Rows are points. Each copy is the shape, with its points in the same order, turned, moved and blurred by noise. Some copies are also mirrored. Which?

Shape:
[[ -3 -19]
 [-39 -50]
 [ 54 -46]
 [ 44  13]
 [ -8 -39]
 [ 19  39]]
Copy 1 (6 x 2):
[[-28  21]
 [-47  64]
 [-67 -29]
 [ -6 -31]
 [-45  31]
 [ 25 -12]]
Copy 1 is: only turned
Copy 2 (6 x 2):
[[  3  27]
 [-46  20]
 [ 20  87]
 [ 56  38]
 [-17  36]
 [ 59   2]]
Copy 2 is: mirrored
Copy 3, 6 rows:
[[-15  11]
 [-40  51]
 [ 51  36]
 [ 31 -22]
 [-14  33]
 [ -2 -45]]
Copy 3 is: mirrored

Shape, 6 rows:
[[ 45 -35 -17]
 [ 23 -64 -21]
 [ 35  35  37]
 [ 14  36  62]
 [-54  13  -7]
 [-10 -43   8]]
Copy 1:
[[-40  10   2]
 [-42  -9 -24]
 [ 27  -9  67]
 [ 39 -45  62]
 [ 55 -20 -29]
 [-11 -36 -18]]
Copy 1 is: mirrored
Copy 2:
[[-52  -4 -44]
 [-69 -12 -13]
 [ 23  54 -37]
 [ 28  69 -14]
 [ 28 -13  38]
 [-40  -4  20]]
Copy 2 is: mirrored
Copy 3, 6 rows:
[[-47 -58  35]
 [-27 -76  34]
 [-26  38  37]
 [  2  51  39]
 [ 38 -21 -31]
 [  8 -48  31]]
Copy 3 is: mirrored
Copy 4:
[[ 12  66 -31]
 [  3  60 -68]
 [ 42   3  25]
 [ 52 -29  13]
 [-40 -32 -20]
 [  0  15 -64]]
Copy 4 is: only turned

Shape:
[[ 47 -16  38]
 [-45 -30 -44]
 [ 36 -11  10]
 [ 30  76  49]
 [ 44 -27 -14]
 [-10  32 -21]]
Copy 1:
[[ 44  63  14]
 [-60 -33  21]
 [  5  56   1]
 [ 80  14 -52]
 [-19  54 -21]
 [  7  -9 -36]]
Copy 1 is: mirrored
Copy 2, 6 rows:
[[-36 -23 -30]
 [ 23  -8  80]
 [ -4 -18 -13]
 [-19  72 -48]
 [ 10 -43  -5]
 [ 29  34  20]]
Copy 2 is: mirrored

Shape, 6 rows:
[[ -9  42   7]
 [-23  -5  13]
 [ 47 -18  27]
 [ -3 -37  48]
 [-11 -37   5]
 [-89  71  15]]
Copy 1, 6 rows:
[[  7 -43  13]
 [ 33  -1  13]
 [-22  26  54]
 [ 34  32  55]
 [ 28  33  12]
 [ 73 -89  -8]]
Copy 1 is: only turned
Copy 2, 6 rows:
[[  1  17 -31]
 [ -4  24  14]
 [-15 -48  12]
 [-42 -13  32]
 [ -3   4  42]
 [-16  97 -62]]
Copy 2 is: mirrored

Shape (8 x 4):
[[-46   5 -33  69]
 [ -1  38  22 -18]
 [ -9 -25  -4  40]
 [-25  27   9   2]
 [-49 -29   3 -35]
 [ 29 -21   5  70]
 [ 68   3 -58 -13]
 [-52   7 -36  54]]
Copy 1, 8 rows:
[[  41  -81   -1   22]
 [   8   21   25   -6]
 [  -9  -66    7  -12]
 [  17   -2    6    8]
 [ -13  -11  -54   -8]
 [ -10  -82   53  -23]
 [  38  -24   24 -106]
 [  45  -73  -12   21]]
Copy 1 is: only turned
Copy 2, 8 rows:
[[-41  27  73   9]
 [-14  14 -39 -22]
 [  3  -8  51 -16]
 [-13  19  -4 -10]
 [ 35   4  -7  39]
 [ -5 -23  63 -59]
 [-48 -94  -5 -17]
 [-44  22  61  11]]
Copy 2 is: mirrored
Copy 3 (8 x 4):
[[-50 -29 -63  56]
 [ 14  47 -10   6]
 [-25 -29  -1  36]
 [ -2  31 -35  18]
 [ 28 -30 -39 -25]
 [-38 -18  27  62]
 [-81  22  35 -36]
 [-39 -24 -61  49]]
Copy 3 is: mirrored

Shape (8 x 4):
[[  -4  -21   44   24]
 [  27   16  -13    2]
 [ -13   14    5  -20]
 [   6   12   10   -8]
 [  28   15   -6  -17]
 [  36   -5   -8   -2]
 [ -52 -107  -16   -4]
 [ -29   13   12   31]]
Copy 1, 8 rows:
[[  -2   20   55   -1]
 [ -14  -26   -2   11]
 [ -15    2   -9  -25]
 [  -5   -7    2   -9]
 [ -16  -31   -5    2]
 [ -29  -36   16   11]
 [-121   64   43  -17]
 [   1   42    3    8]]
Copy 1 is: only turned
Copy 2, 8 rows:
[[ 37 -11   6  34]
 [  6  14 -27 -28]
 [ 10  44   0  -3]
 [ 15  25 -15   2]
 [ -1  24 -30 -14]
 [ -6   1 -24 -19]
 [-36 -19  96  28]
 [ 54  15  22  -8]]
Copy 2 is: mirrored

Shape, 12 rows:
[[-13  46  25  32  87  12]
 [ 18  -2 -23  61  20  16]
 [  3 -45   8   7 -22  41]
 [-54  27  38   1 -41 -71]
 [ 39  33  16   2 -45 -18]
 [  4  20 -34  12  53  16]
 [ -8 -89 -18  28 -32  26]
 [-37  -1 -40   9 -40  -1]
 [ -1   9   1   1  58   3]
 [-19  40 -38  36  53  23]
 [ 21  53 -28  11  62  -3]
 [  9 -50  49   1 -26 -63]]
Copy 1:
[[-26  40  32  40 -37  80]
 [  4 -21  55  30  -1  21]
 [ 18 -50 -23  23  26  14]
 [  4  76 -21  -7  90  -5]
 [-62   2   9  -2  57  -4]
 [ -5  11  39  -4 -32  36]
 [ 68 -71   2  19  34 -15]
 [ 29 -12  20 -43  54  13]
 [ -3  23   9  15 -32  33]
 [  7  11  65 -13 -11  57]
 [-43  30  58   0 -39  34]
 [ 15  18 -33  53  61 -47]]
Copy 1 is: mirrored
Copy 2, 12 rows:
[[  0 -68 -41  45 -17 -38]
 [ 19  13 -31  42 -34  17]
 [ 44  36 -19 -21  27   8]
 [ 42 -38  90 -30 -19 -34]
 [-18 -12  42 -16  -4  35]
 [ -4  -8 -48   8 -47 -22]
 [ 64  87 -18  -3  10  -2]
 [ 61  21  15 -40 -44  11]
 [ -4 -26 -33   5 -19 -42]
 [ 22 -31 -61  19 -62 -12]
 [-36 -37 -32  20 -65  -6]
 [ 15  34  78   7  26 -28]]
Copy 2 is: only turned
Copy 3, 12 rows:
[[ 34 -32 -23 112 -35  69]
 [ 15 -12  17  25 -28  90]
 [ 25 -14  58  -6   9  22]
 [-65  52 -13  65  20  -1]
 [  0  36 -34   0  32  43]
 [ 21 -39 -18  38 -51  55]
 [-16 -24  92 -24  -1  34]
 [-32  24  25   2 -45  15]
 [ 12 -50 -13  58 -22  45]
 [ 20 -20 -12  58 -74  66]
 [ 21 -30 -55  50 -49  65]
 [-55 -12  23  27  71  27]]
Copy 3 is: mirrored
